Rows are points. A path goes straight from each point to the next, and from the last back to the first. The post is the endless flat space through its rows: a point in 2 columns, a line in 3, a plane in 4, and so on, so that a path can go around it. How many times does the path go around the post? Going back the other way cancels.

Post, one row:
[[-4 10]]
Path:
[[ 23  -9]
 [-24 -49]
 [-39   1]
 [-17  42]
 [ 70  88]
 [ 65   6]
 [-23 -49]
 [-38  -5]
 [-23  71]
 [-18  29]
 [-25 -19]
 [ -3 -27]
 [ 21  16]
 [ 15  62]
 [-27  30]
 [-46  22]
 [ -9  46]
 [ 69  51]
 [ 32  -4]
 [-25 -47]
 [-46 -26]
 [-20 -87]
 [ 22   3]
 [ 42  83]
 [-23  42]
 [-26  -8]
 [-47 -14]
 [ -5  68]
 [ 28  50]]
Times around: 1

Post, 3 rows:
[[ 48  16 -57 -19]
 [ -7   9  29  -1]
 [-42  16  18  -3]]
Path:
[[-46 -26  25  33]
 [ 59  -2   9  44]
 [ 23   6 -87  18]
 [-27 -37  47 -30]
 [-15  45 -74 -63]
 [-31  53  -9 -10]
 [-15  23 -24  40]
 [-72 -31 -19  17]
 [ 19   9  36 -18]
 [ 81  40  40 -13]
 [-32  34 -66  27]
 [ 60 -35  41  45]
 [ 55  42  29  14]
 [ 67  58 -76 -70]
 [-13 -16  56 -18]
 [-11   4 -53   1]
 [-62  49 -18   9]
 [-27  58 -14 -25]
 [ 40   1   2 -67]]
Times around: 0

Post:
[[ -3 -15  15  16   4 -13 -40  35]
 [-11 -36  18 -13   1   6 -41 -11]
 [-14 -48  -2  22   0 -11   0  -2]
 [ -5  -9  29 -19  15 -29  23  15]
 [ 46 -21   2 -20 -19 -12  -9 -14]
 [ 31  52  34   8  25  36  90 -17]
 [ -8  -7   2   4 -43 -13 -49   7]]
Path:
[[  8  25  31 -24 -63  11  -1 -34]
 [ 18 -37  15  54  10   0 -43  35]
 [ 70   9  34 -19 -30  40 -16  -8]
 [ 74 -58 -56  12 -27 -16 -29  51]
 [ 17  38  -9 -46  -9  14  47 -26]
 [ -7 -21  -7  35  16  18 -51 -10]
 [  1  31  24 -10  44  37 -13   8]
 [ 40 -40 -14  15  17  47 -39  16]
 [ -8 -28  16   7 -14 -37 -13  52]
 [ 59 -24 -28  45 -43 -21 -27  50]
 [ 41 -95 -20  -4  21  -4 -23  23]
 [ 30   1   8 -39 -10  11  16   1]
 [ 20   3   8 -71 -15 -34 -53  58]
 [ 17  -2  -2 -15  18  52   5 -50]
 [ 18 -35  38 -24  45  36 -95 -48]
 [-48  11  58  34  10 -30 -10  33]
 [ 17  19  29 -21 -21  -1  36  -7]
 [-56 -28  44 -19  28   4 -11  42]
 [ 52 -28 -22   9   0 -53 -32  74]
 [  7 -26  24 -39 -13  -3 -22   1]
 [ 21 -20  20 -17 -79 -58 -25  33]
 [ 28  62  78 -38   9  12  50 -50]
 [  8   2  42 -41 -37 -48  25  -6]
 [-40 -44  44 -38  11   6   2  17]
 [-43 -36 -10  41   4   4  30   5]
 [-20 -43  -9  -8  11  54 -30 -71]
 [ 40  -8  10  18  21  16 -20 -43]
 [-23  31  35 -25 -40 -52 -46 -25]
 [-50 -35 -16 -41  -7 -23 -71 -22]
 [-34 -56 -10  37  13  12 -13   7]
 [ 41 -59  -9  20 -10  46 -52  -8]]
Times around: 1

Post:
[[ 44  27  10  15  28 -23 -18  10  20]
 [  2 -24 -39 -24   7  11  29 -22 -38]
 [-14   1 -39 -44 -57  12  -3 -29 -31]
 [  6  31  17  -4   0   3  18  -2  10]
 [ -1 -39  36   1   8 -38   7  -2 -11]
 [ -4   6  32 -28  21   2  -3 -15  24]
 [  0  33  13  -8  41 -34   9  10   4]
 [-38 -21 -35  23 -48 -22 -35  -5 -25]]
Path:
[[-28  22   0  -4 -38  19  29  16 -19]
 [  4  -7  20 -12  -5   4  23   2  24]
 [  0  -1   4  -7  32 -71  36 -25 -31]
 [-35 -32   1 -51  46 -30 -16 -50 -31]
 [ 23  64 -29 -22 -15  74  31  -2   2]
 [ -8 -25 -10  23  14  -6  20  29  -2]
 [-27 -18  18  32  47 -61  -3 -15  22]
 [-37 -36  48   4  35 -95 -64  -7  -2]
 [-57   5 -15  23  46 -12  39  16 -60]
 [ 28 -15  20 -23  25 -13  23   8  -5]
 [-20  59  -4  -9 -25 -41   3  14  -1]
 [-15  27  13 -18  38 -20 -12 -25  21]
 [  9 -18 -11 -24  -6 -22 -25  -8 -37]
 [ 14   1 -18   2 -13 -21 -15  39 -41]
 [ 22 -51  -1 -23 -62 -48 -44 -23 -52]
 [ 28  -2 -14   9 -22  -2 -21 -22   5]
 [-12 -41  20 -16 -19 -25   4 -16   3]
 [-12   2 -36  -2  45 -19 -61   5  16]
 [-14   4  29   3  26  10  38  20 -16]
 [  1 -40  14 -23 -32 -56 -53  -2  13]
 [-66 -74  -3   3  -2 -53  10 -22 -23]
 [ -7  18   7   1   4 -36 -11 -34  -5]
 [-27  63  23 -18   5 -52  -2  -3  48]
 [ 10 -12   4 -13 -43 -22  -3   7  -4]]
Times around: 2
